Every row gives one point. The window is the flat piece filled in between its corners: a triangle in 3 columns, a solid with four corners in 4, and so on. A path goes straight from each point to the next, and from the last back to the first. After which points does the path pass through the window?
(in the rows, 128 means zero)

Window (4 x 4)
[[ 78  99 171 119]
 [118 138 155 115]
 [124  91 170 118]
 [156 137  34 109]]
Path:
(1): [140 120  99  57]
(2): [145 126 107 172]
(3): [141 134  53 153]
(4): [149 133  66  79]
(5): [139 128  64  83]
(6): [144 130  69 153]
(7): [106 111 159 148]
(8): [105  98 163  97]
Through the window after points: 3, 5, 7

Window (6 x 6)
[[180 115  54 169 143 115]
 [ 82  84 198 121 124 161]
 [184 130 174 136 102 153]
 [115 122  42  79 182 109]
 [ 66 135 115 145  78 132]
 [ 62 167 117 105 187  91]]
Path:
(1): [ 85 116 129  98 119  45]
(2): [115 127 101 121 119  84]
(3): [111 156  87 146 134 136]
(4): [ 79 134 100 152 187 193]
(5): [112 124 148  98 127  58]
(6): [146  76 135 149  93  98]
(7): [143 164  97 132 137 181]
(8): [ 77 157 135 121 139 161]
(9): [ 92  97 154 101  80  67]
(10): [ 89 109 117 104 105  84]
(11): [ 80 146 114 158 112 181]
(12): [126 130  80 139 168 169]
(13): [137 131 114 119 137  89]
(14): [ 97 122 145  96 120  96]
(15): [105 161  97 145 148 188]
(16): [ 75 183 112 130 191 158]
Through the window after points: 4, 10, 12, 16

Window (9 x 9)
[[ 95 125 160 153  60 103 147  97  58]
 [147  84 121  99 136 119  48 183  97]
 [135 123 186 124 154 175 143 138 141]
 [140 130 144 125  82 130 185  98  77]
 [129  76 123  63 129 136  69  49 107]
 [108 178 114  93  59  84  74 158  73]
 [ 86  88  85 139 180 141  92  81 117]
 [188  96 186  32 117  66 106  78 130]
 [147 116 137 189 136 156 109 117 112]]
Path:
(1): [143  93 116 114 106 110  72 155 149]
(2): [132  98 137  99 164 138  70 154  36]
(3): [144 113 154 135 162 133  80 129  63]
(4): [132 103 124 117  90 136 117 149 151]
(5): [115  98 111 122  99 123 121 112 121]
(6): [119 157 143 127 164 132 116  87  39]
(7): [147 133 153  72 162 118 105 115  69]
(8): [120 100 146 107 106 126 118 109 135]
(9): [107 118 101 115  27 131 121 132 138]
(10): [148 154 162 113 148 103 122 107  39]
(11): [156 133 160 111 137 129 133 111  34]
(12): [ 93  90 107 136  85 130 136  81 171]
Through the window after points: 1, 3, 5, 9, 11

Window (12 x 12)
[[145 139 135 138  77 109 105  87 119 141  77 159]
 [111 174 125 163 107  81 131 126  89 112  97 141]
 [ 92 135 101 102  90 100 114 192  92 175 147 152]
 [ 65 154 100 122  80  99 100 147 146 108 128 156]
 [ 91 120 106  89 110 115 193 190 139 182 249 110]
 [121 169 139 100  84 153 145 174  97 134 136 145]
 [126 138 149 103 120  79 100 107  99  91  95 157]
 [183  99 165 175 177 161 100 111 119 126 115 125]
 [157  72 130 129 186 167 167 133 145 154  94 102]
 [184 111 167 161 149  96 119 139 163 112  78 133]
 [150 153 144 124 169 126 109 118 151 159  99 118]
 [ 92 131 180 141 103  94 104 124 124 130  89 122]]
Path:
(1): [116 148 159 131 146 125 147 132 138 150 114 187]
(2): [111 124 141 133 133 118 134 131 136 148 115 152]
(3): [129 122 134 126 109 121 121 133 126 130 107 108]
(4): [160 127 132 122 103 116 118 139 115 131 114  96]
(5): [122 140 156 139 155 128 142 112 126 162 106 187]
(6): [ 94 134 154 134 124 121 135 138 134 144 132 163]
(7): [134 139 120 109  79  86 111 155 106 124 118  68]
(8): [143 150 124 114 116 127 103 144 118 136 115  92]
Through the window after points: 2, 6, 8
